Each row of a before or after table is a point. The points were changed in one or more steps. Then noise was added and the rows were shuffled. The steps act on how far a point lies along the listed directions, d1 being the first. Write out the steps. A step turns or swaps two directions, mirrors them in a line or flattens them onto one, adds a multiple of one to another, or multiplies one. Angles are multiples of 10 degrees, from the lower direction toward the higher: turns from -170 to 170, lines from 10 to 170 but not 90. Use the fewest steps. Two steps may share a direction if one is a turn and the other turns, adds or multiplies; they go together, in the order done. Otherwise the lowest direction goes first.

Directions:
(1): [-18 -33  38]
(2): [ 8 38 37]
(3): [ 50 -18   8]
Before, 14 rows:
[[ 17 -33   5]
 [ 24 -41 -20]
 [ 25 -24  36]
 [-24  60  20]
 [ 27 -36   2]
 [ 50  -8  10]
 [ 41  -7 -13]
 [-43  40  23]
 [ 56 -58  27]
 [ 18 -51  -1]
 [ 14  37   9]
 [  4  44  -5]
 [ 26 -40  18]
 [ 16 -36   3]]
After, 14 rows:
[[-22  18 -22]
 [ 45   6  -6]
 [ 16 -24  29]
 [ 24  -6  12]
 [-42   4  -6]
 [ 15 -18  23]
 [ 16  16 -20]
 [ 52  -8   9]
 [ 15 -20  25]
 [ 23 -28  36]
 [ 26 -18  21]
 [ 51 -43  50]
 [  9  25 -32]
 [ 22 -34  38]]
Steps: multiply d1 by 1.3; flatten d2 and d3 onto the line at 80 degrees

Directions:
(1): [-25  -3  -2  20  41  54]
(2): [ -9  17 -49 -18 -40  32]
Before (11 x 6):
[[ -5   5  -2  -9 -16   7]
 [ -8  15 -34  14   1  51]
 [-16   7  -5  20  24  46]
 [ -6   7  20   9  33   4]
 [  7  -8  21   6  24 -31]
 [  9   1  -3 -15 -14  -6]
 [ 24   3  -6  -2 -15 -17]
 [ -1  14 -14  -9 -12  14]
 [  0  -8  13  -1   8  -3]
 [-36  -9 -15  15  13  60]
 [  7  -6  17   8  -7 -20]]
After (11 x 6):
[[ -8   7   5   5  17  18]
 [ -9  19 -35  -1 -22  37]
 [-10  12 -28  19   8  52]
 [  4  -5  16  -1  14   0]
 [-30  -1 -36  -2 -22  54]
 [  8  -5  16   4 -11 -21]
 [-10  -2  14   2   7  13]
 [ 18  -5  14  11  16 -10]
 [  3  -4   0 -11 -11  -7]
 [ 16   1  -5 -14 -17 -39]
 [  4  22 -16 -18 -24  -6]]
Steps: mirror d1 and d2 in the line at 40 degrees

Directions:
(1): [-13 -40 -15  10 -59 -14 -43  -8]
(2): [-21  10 -30  49  22   8 -23  52]
(3): [ 18  -2  36  22 -45  10  40  42]
(4): [ 55 -38 -18 -30  15  22 -15  31]
Before (14 x 8):
[[-18  -4 -24  39  -7  14 -16  21]
 [ 13 -24 -10 -23  -7  18   2   7]
 [  3   5 -34  -6  58   8 -30  15]
 [ 19 -13 -30 -19  32  17 -16 -15]
 [ 23 -16  -2 -51  28   8 -15 -10]
 [ -9   1  25  17 -39 -12   0  -9]
 [ -3   0   4  17 -54  -6   0  -3]
 [-20  12 -22  26  32  14  -9  28]
 [-19  20 -16  16  10  -2 -13   8]
 [ -3 -30 -44  29  18  -4 -60  14]
 [-34  31   1  33  30  -2  12  30]
 [ -7   5  -3  22 -15   4  -3  20]
 [ 18  16  16 -13  23  13  24  11]
 [-11 -18 -30  -8  -8 -18 -23 -20]]
After:
[[ -6  -1  -9  19 -14   3 -13  17]
 [-31  47   2  16  46  -4  10  -5]
 [-14  -1 -11 -15   9  -7 -26 -31]
 [-22   4   9  -7 -21   3  20 -19]
 [-12  31   9   4  21   5  31 -29]
 [ 13  13  11   1   3   1  43  20]
 [-16   5 -13  43  -6  17   1  28]
 [ 26 -26   9   2 -25   4 -13  20]
 [-17  37  23  58  15  -1  34  27]
 [ 25 -14  -4   7 -44   8  -1  21]
 [-32  16 -22  28  29   9 -10  17]
 [-16  26  30 -30  14  -7  21 -33]
 [-20  -7 -34  14  34  -1 -35  29]
 [ -2  17 -15  12  17   7  -7  25]]
Steps: swap d1 and d3; mirror d2 and d4 in the line at 170 degrees

Directions:
(1): [-28  10  18  30 -47  29 -50  39   6  10 -35]
(2): [ 32  34 -19  26  -2 -29 -25 -49  28 -24 -45]
(3): [ 15  33   8  23 -22  50  56 -19 -42 -11 -17]
(4): [-21  50 -35   0  27  -6  37  46  36  19 -18]
(5): [-20   8  16  46  39  29 -12 -40  19  50  26]
Before (13 x 11):
[[  8 -25   0 -10 -15 -22 -20  -8  -9 -23   5]
 [-16  17   4  23   2  17 -11  22  14  27  -9]
 [ -5   2  18  -8 -19  25   7  40 -28  -4   7]
 [ 11   6  -5  -2  14 -11   2 -20  14   6   6]
 [  7  -6  -7 -28   0 -29  -6   9   5  -9  -1]
 [  9 -17   1 -18   1 -16  21  18 -20 -23  20]
 [ -1   7  11   4 -20  14 -14   1  -5 -10 -14]
 [ -8  -5  16  -5 -30   7 -33   9 -11  -7  -6]
 [ -9 -15 -11 -21   4 -14   4  35   8   0  11]
 [ 18  -7   7  -3   5  18  15 -14 -22 -10   5]
 [-14 -16   3   7 -17  -7 -45  11  10  -5 -13]
 [  8 -13   0 -26  -3  -2  26  17 -28  -5  19]
 [ -4  12   3   7  -9   3  -7  25   7   1 -19]]
After:
[[-28  44 -16  23  17  13   9  46  33  35 -16]
 [ 11 -18   3 -27  -7  -1  21  14 -31  -8  23]
 [  5  -6  19   4 -26  15 -22 -12 -12 -13 -10]
 [-17   4 -22 -22  15 -16  18  51  22   7   4]
 [ -9 -34  15   6 -25  -5 -57  -3  -2 -11  -7]
 [ 22 -60  24 -10 -33 -19 -47 -41 -33 -34  18]
 [  9   9  -6  -2  16 -12   5 -19  17   7   7]
 [  3 -32  34  -6 -44  11 -50 -14 -30 -17   2]
 [ -4  -3  19  -7 -19  25   6  38 -30  -4   9]
 [ 12 -25   6 -20  -3 -15  14  11 -26 -26  23]
 [-11  29  -9   5  -1  -1   6  39  21   6 -27]
 [ 26 -27  21  -2  -4  19   2 -32 -37 -18  12]
 [  6  -4  -8 -30   1 -29  -4  10   4  -9   1]]
Steps: multiply d4 by 3

Directions:
(1): [ 57 -23  13   2  34  54  18   4   5 -20  -3   8   5  -9]
(2): [ -6  -2  60  -6  30 -22   1 -20  23  13 -31  24 -17  30]
(3): [ -5  -3  24 -41 -22  31 -15 -47 -26  23  29  16  22  -2]
(4): [-29 -13   3   1  12  15  -7  57   2   9  19  38  39  29]
(5): [-10  23  -2  13  27  24 -55 -14  43   2   6 -37  21   3]
Before, 11 rows:
[[  9   0 -20 -11 -25  17  -8  -8 -15   7  18 -22   4 -13]
 [  4   3   4  30  13 -37  18  42  24 -12 -34   0 -23  -3]
 [ -3  -2   2  -1   6   9 -16   4  18   2   6  -2  15   7]
 [-12  -5  19   2   4   0  -3   9   8   4 -14   4   4   7]
 [  0  -1  -2  -2   2  17  -9  -8   2  11  10 -12   5 -11]
 [ 11  17 -10  24  13 -14  -4   1  25  -7 -24 -21 -26  -1]
 [ -7 -15  27  -5  16  29  -7 -11  10   6   9   0   8  29]
 [ 22 -17  25 -19  17  25   7   5   6   7   2  16  15   8]
 [ 31   0   9 -14 -25 -12  26 -37 -40  -1 -15  -3 -30 -25]
 [ 16  -8   4 -15  14  39  -8 -11   0   0  10   0  14   0]
 [-11   3  20  -5  19   7 -10 -11  10   2  -2  -2  16   8]]
After:
[[-10  26  11  28  34   0 -45   8  59   0 -16 -34   8  -1]
 [ -2 -25  28 -12   3  20  17  -7 -10   6   8  17   0  26]
 [-12  -4  20  -1   4   3  -6   5   8   6 -12   4   6   7]
 [ 26 -22  22 -15  14  13  24  17   0   2  -6  23   5   7]
 [ -2  -7   7 -12  -4  11  -9  -4   4   7  11   8  16   6]
 [  4  -8   0  -9  -8  12   8  -7 -12  12  10   0   0 -12]
 [-10  -5  26 -15   7   5   4 -13  -7   5   0  11  14   6]
 [ 13  -8 -23 -11 -31   5  12   3 -27   3  13 -12  -5 -14]
 [  3  27   2   8  13  14 -39 -31  31   6  -6 -31  -4  -1]
 [ 20 -19   4 -19   2  27  19  -3 -21  -2   6  18   4  -2]
 [ 35   3  -6  13 -11 -32  35  -6 -22 -16 -33 -14 -44 -23]]
Steps: turn d3 and d5 by -70 degrees; multiply d5 by 1.3

Directions:
(1): [ -7  -9   1  -9 -33 -47 -16 -60 -27  17 -25  19 -38 -17 -24  44  18 -30]
(2): [ 15 -42   9  49   0  10  32  21 -23  12 -51  49  17 -23 -33 -24  23  18]
Before (9 x 18):
[[  8 -23   0  19  -1 -17  11  -4  -3  20 -21  33   6 -22 -25  -7  18 -13]
 [  6  18 -12   3  40  41   5  55  25 -30  33 -41  40  18  30 -31 -20  34]
 [  7  -7   4   7  23  10   3   7  -2 -11   1   5   4  -9   0 -18   4   5]
 [  1  -1   0  -2   8  12   5  17   4   2   4   0   1   7   4  -7   7  12]
 [ -4   4   2 -19 -10 -25 -23 -33  -2   9  12 -20 -21   9  10  35  -7 -13]
 [  7   9 -10   3  28  48  14  60  19 -21  37 -14  34   4  30 -34 -24  13]
 [-11 -20   5  17  -6 -18  16 -10 -15  20 -27  26  -6 -16 -22  10  14  -9]
 [  6   7 -17 -20 -18 -15 -21 -16  -1   6   5 -10 -22  -9  -4  22  -1  -9]
 [  5  15  -8  -8  -7 -19 -12 -19 -15 -10 -11  -6 -15  -7  -1  29   6 -18]]
After (9 x 18):
[[ 10 -29   9  21 -12 -18   1 -18 -22  20 -33  17 -10  -8 -17  19  15  -1]
 [ 15  -5  -3  21  -3  -3   6   5 -20  -8 -33  19   4 -16 -13   6  18  -2]
 [ -7 -11   6  25  18  16  28  36   7   8  -6  12  21  -2   0 -24   0  12]
 [-12  34 -15 -44  -7  -7 -28 -17  10 -13  55 -36 -20   6  35  30 -26 -33]
 [ 17 -17 -10   8 -16  -7  -1   0 -12  13 -24  16  -8 -22 -22   5  12   4]
 [  8  -7  -4  15  24  14  14  34  22   8   8   7  30  -6  -1 -32   1   6]
 [ -3   7  -2 -16   4   2  -4   5   6   1  10 -11 -10  10  10   7   3   2]
 [-16  39 -20 -46   0 -26 -39 -35  11 -20  43 -59 -20  17  27  40 -16 -17]
 [  1   5   2 -11  20   5  -5  -4   5 -12  19  -8  -2  -1   9  -9  -2  -2]]
Steps: turn d1 and d2 by 90 degrees

Directions:
(1): [  5 -50   6   2 -50   3 -18 -36   5  -3  25  35   8 -42  15 -18  16 -26
 -17 -16  -1 -16   4   5]
(2): [ 12  -5   3  13  26 -17  12  -6  24 -32  -2  25  12  -7 -33 -60 -44  -9
  32  22   4 -20   2  17]
(3): [-13   6 -35 -17 -29  42  16   5  48   8 -22 -10  33  32   2  -3 -18 -38
  -8 -13  25 -17  -7 -11]
(4): [ 15  -4 -18  22  10   6  27  -5 -26 -30 -25  20   0 -17  -3  51 -22 -29
 -29   9  27  15  28  37]
(5): [ -5 -32  13  -2  14  -7 -29  31  36  12  17  17 -36  12  21  34 -34   5
 -16  28  17 -27 -34  14]
Before, 11 rows:
[[ 13  -8  -9   0  14  -2  -1   3  23   0   0   4  15   2 -16 -23 -36 -16
   21  16  12 -15 -12  16]
 [ -8 -21 -10  -6 -35  28  -9  -3  14  27  -5  -3  -9  -3  23  41  24  -8
  -27 -13  19   1  -7   0]
 [ 14 -12 -14  13 -14   5   3 -23 -28  -9   2   6  12 -18   6   4  34 -13
  -12 -13   3  22  17   3]
 [  1 -23   2   7  -3   6 -19   6  16   0  14  21  -7  -5  17   5  -8  -2
   -9  13   4 -16  -7   9]
 [-10 -23   2  -5 -31  -9 -24 -27 -17  15  23  -7   1 -20  20   3  54   6
   -6 -25 -10   9   7 -18]
 [-10  -9  15  -3  -4  10 -14  10  29  16  15   1 -12  19  11  -7  -5   1
    1  -4  -8 -14 -34  -9]
 [  0 -27  27  -4 -35 -21 -20 -24 -16   5  37  13 -14 -22  22   2  60  19
  -12 -15 -18  -4  -3 -14]
 [  1   4   1  19  29 -15   4  18  -1   0 -15  -8   4   2   0  18 -32   3
  -18  16  12   2   1  16]
 [ -3  24  -5   0  23   5  18  21   9 -14 -18   1   9  11 -11  -6 -21  -5
    1  11  20 -13  -5   3]
 [  4   2   9  12  -6 -14   0 -12 -45  17  13  -7  -2 -21   4  11  44  31
   -3 -25 -17  27  21 -12]
 [ 13  17   0  14  28  -3  21  -6 -14 -19 -17  -1  -3   1  -8   4 -37   6
   17  19  12  18  20  24]]
After, 11 rows:
[[ 13  14   1  14  30  -5  18  -3 -11 -18 -15   1  -7   2  -6   8 -41   7
   16  23  14  15  16  26]
 [ -2  29  -7   0  21   6  21  16   3 -17 -20  -1  14   9 -14 -11 -16  -5
    4   7  17  -9   0   1]
 [ -8 -13 -15  -7 -40  33  -1 -10   8  25 -11  -8   2  -4  17  32  31 -11
  -24 -21  17   6   1  -4]
 [ 13  -3 -13  -1  10   2   5  -2  20  -2  -4   1  23   2 -20 -29 -31 -19
   23  11  11 -12  -7  13]
 [-11  -2   6  -6 -13  19  -6   6  32  16   8  -5   1  24   8 -14  -2  -7
    2 -12  -7 -12 -29 -14]
 [ 17 -19  -5  17  -6  -5  -5 -19 -32  -9   9  11  -1 -22   9  10  33  -4
  -13  -6   1  22  13   7]
 [ -2 -36  29  -5 -33 -20 -28 -15  -1   9  40  18 -22 -16  29  12  48  17
  -18  -7 -11 -13 -14 -10]
 [ -9 -30   8  -3 -26 -14 -31 -21 -15  16  29  -3  -9 -21  23  10  50  10
   -9 -19  -9   6   1 -14]
 [  3 -12  20  14   3 -23 -15   0 -37  20  23   2 -22 -20  13  26  32  38
   -9 -10 -12  18   8  -5]
 [ -1   6  -5  16  24  -8   7  18   6   1 -19 -10  11   7   1  17 -34  -3
  -20  13  15   0   0  14]
 [ -1 -18  -8   2 -12  16 -12   5  25   1   7  17   4   2  15   1  -9 -12
   -9   8   9 -18  -6   4]]
Steps: turn d3 and d5 by -40 degrees

Directions:
(1): [-35   4  23 -33  21  12 -23 -12  30   6   3 -24 -21 -38 -15  -8  20 -18
 -10  31 -13   2  12  49   2  18  -2  58  17  -2  30   9 -35  33 -30 -20
   3 -22   4  19   2   3   2  19  -2 -10  -7  35]
(2): [ 27  -6 -50  -7  19   5   9 -46  22  -4 -22 -34  -8  -4   8  39  -5 -13
 -36  20  -9 -28  11   0 -39 -22  38 -22 -19 -17  -8  22 -15 -17   7  -9
   5   9  -1 -38  23  22  -7   9   1   0 -36  33]
(3): [ 19 -15  -3 -17  37  -7   9 -11  32  -8 -31  15 -40  42   7  -9 -22  18
  54 -13 -46 -21  -2 -14  10  -6  -9  -1   8 -28  19 -37 -13   4  18   0
  45 -40  14  20  18   3  18  -6   9  16   7   7]
(4): [-13  -1  10  -5   0  -9   7   6   1 -13 -29 -19   1 -47 -25 -23   3  35
   8 -45 -60 -14 -11  -3  -7   9  38   1  19  23 -16 -15  51  11   5 -30
 -35   6  17  -5   1  -2  -4   6  -2  11 -51 -10]
Before (11 x 48):
[[ 10   3 -33 -10  13   8 -12 -41  19  10   8 -22   3   0  10  36  12 -31
  -52  51  18   0  15  24 -20  -2   1   6 -17 -16   7  40 -46 -14 -16   1
   10   4  -6 -15  17  16  -1  15   1 -21  -2  44]
 [ -1   3  -6  13 -16  -6  11   9 -17  -1  -3   2   4  -6  -2  -4  -4  13
    7 -28  -8  -4  -7 -11  -8  -4   5 -19   4  18 -18   2  28  -8  15 -11
  -20  19   5  -7 -15   3  -6  -4   1   3 -11 -17]
 [ -3 -12   3  -6  18 -13   2  -6   4   0 -23  10 -15  16  -7 -23  -9  18
   34 -13 -39  -4  -7 -19  11  -3  -6   2   6  -7   6 -28   2   2  15   5
   22 -24  14  19   7  -1   7  -3   3  14   8  -1]
 [ -5  -7 -12   5  11 -14   1  -4   0   0 -21 -13  -3 -16  -2   3   5  18
   -5  -8 -14   1  -8  -8 -11  -2  18  -7  -5   5  -9  -7  21  -4   8  -6
  -16   6  12  -8   8  -1   0  -3  -1   1 -19   0]
 [  8   4 -10   8 -18   4  10   4 -11   2   4   1   7 -13   2  10   1  -8
  -23   3   6  -2  -1 -10 -10 -11  13 -16 -11  19 -19   7  11 -17  -3   0
  -14  23  -4 -14  -6   0  -4 -10  -2   1 -12   0]
 [-15  -5   6 -19  14  -4  -5 -20   9  -7 -13 -25 -10 -26 -17  -4  -2  16
    9  -6 -39  -9   7  19  -9   5  23  18   9   5  -2 -10   9  10   2 -20
  -16  -8   3   7   5   9  -7  10  -5  -2 -25  16]
 [ -8 -10  10 -18   7   2   8   2  13  -9 -30   0 -26 -12 -12 -28  -3  25
   27 -28 -60 -15  -3  -3   3  10  17   8  17   4   7 -30  23  30   4 -12
    1 -24  10   5  17  -2  16   1   6  14 -24   6]
 [  6  -1 -24  -2  12   9 -10 -14  11   1  -2 -14 -16   7   4  13  -1 -17
  -16  21   8 -11   9  -1  -8  -4  13   7  -5  -8   9  22 -25   1  -6   0
    8   5   2 -17   5  10  -7  10   2  -3  -2  18]
 [ 19  -1  -6   1  -5   5   7  -3  -9  -7 -11  -2   6   3  -4  -1  -3   6
    4 -14  -7  -3  -3 -11  -5 -10  -3 -14  -9  -1  -9   0  14  -1   5  -2
   -4   2   7 -11  -2  -5  -4  -8   7   1  -7  -4]
 [ 22 -10 -22   2  10 -15   9 -26   8  -7 -19 -15 -13   5  18  24  -3  12
  -11 -10 -18 -25   3  -2 -16 -11  18 -23  -1  -2 -11   3   5 -19  14  -7
    2   6   9 -22   9   4  -2   2   2   1 -18  11]
 [-14   2  10  -7  -7   2  -1  -6  -2  -1   9 -25   0 -38  -8   8  19  -7
  -32   3  -4  -5  10  25  -6   2  12  12  -1   1  -7  18  -2   3  -1 -11
  -22  14  -6  -6   2   7  -6  15   9  -2 -15  11]]
After, 11 rows:
[[  3  -1 -23  -3  13   9  -9 -13  11   0  -8 -18 -17  -2  -1   9  -1 -11
  -14  15  -2 -13   7   0  -9  -2  20   8  -2  -5   8  18 -17   4  -7  -6
    2   5   6 -17   5  10  -8  11   1  -1 -12  19]
 [  5   3 -11  17 -17  -3  11   6 -18   2   3   5   4   9   5   3  -6   3
    4 -17   6  -3  -7 -13  -9  -8  -3 -22  -4  13 -17   6  16 -12  16  -3
  -11  19   1  -9 -14   3  -5  -5   3   0   1 -15]
 [ 11   4 -16   7 -17   5  11  -1  -9   2   3  -1   7 -11   3  14   0 -11
  -27   7   7  -5   1 -10 -13 -14  16 -18 -14  16 -20   9   8 -21  -3   0
  -12  23  -4 -18  -4   2  -5  -9  -2   2 -14   3]
 [ -5 -10  10  -4  15 -12  -2   1   0   3 -16  20 -12  24  -5 -25  -9  16
   40 -11 -29   3  -6 -20  19  -2 -17   5   6  -7  10 -28  -4   2  14  11
   25 -25  11  25   3  -4   9  -6   3  13  22  -5]
 [ -1  -9   8 -11   2   8   4   5   6  -2  -9  17 -23  20   3 -18  -7   8
   29  -8 -21  -3   1  -6  13   8 -10   3   5  -6  15 -25  -2  23   2   8
   20 -27   0  12  12  -5  19  -6   7   7  11   4]
 [ 21  -3  -5   1  -5   4   6  -3 -10  -7  -8   1   6   6  -3   1  -3   4
    3 -11  -3  -2  -3 -11  -5  -9  -5 -14  -9  -1  -9   1  10  -2   5   1
   -2   2   5 -11  -1  -7  -3  -8   7  -1  -3  -3]
 [ -7  -6   1 -14  10  -1  -7 -21   5  -1   1 -13  -8   1  -3   7  -6   1
    8  12  -8  -1  11  16  -5   0   4  13  -1  -6   5  -3 -12   2   1  -4
    0  -9  -7   8   4   7  -4   4  -4  -6   2  17]
 [  4   3 -30 -17  15   7 -11 -44  24   7  -6 -35   2 -24   0  27  14 -19
  -53  35  -9  -7  12  26 -25   1  19  10  -9  -7   2  35 -29  -9 -15 -14
   -4   5   1 -19  20  17  -3  19   0 -17 -27  45]
 [  1  -8 -17   7  11 -12   0  -6  -1   3 -13  -6  -2  -1   8  10   3   9
   -7   3   3   5  -7  -8  -9  -6   7  -9 -11  -1  -5  -2   8  -9   8   5
   -5   5   6  -8   7   0   0  -4   0  -2  -4   1]
 [ 23 -11 -22   3   9 -14   8 -24   6  -5 -14 -10 -13  11  21  26  -4   8
   -9  -6 -10 -22   3  -2 -14 -12  13 -24  -2  -4  -9   3   0 -20  13  -2
    6   5   8 -21   9   3  -1   1   3   0  -9  10]
 [ -8   3   2  -5  -6   2   0 -12  -1   0  13 -23  -1 -27   0  17  16 -15
  -37  13   8  -6  13  24  -8  -3   8   8  -9  -5  -6  23 -13  -2   0  -5
  -13  15  -9 -10   4   9  -6  14   9  -3  -9  16]]
Steps: flatten d1 and d4 onto the line at 170 degrees; add -0.3 times d3 to d2
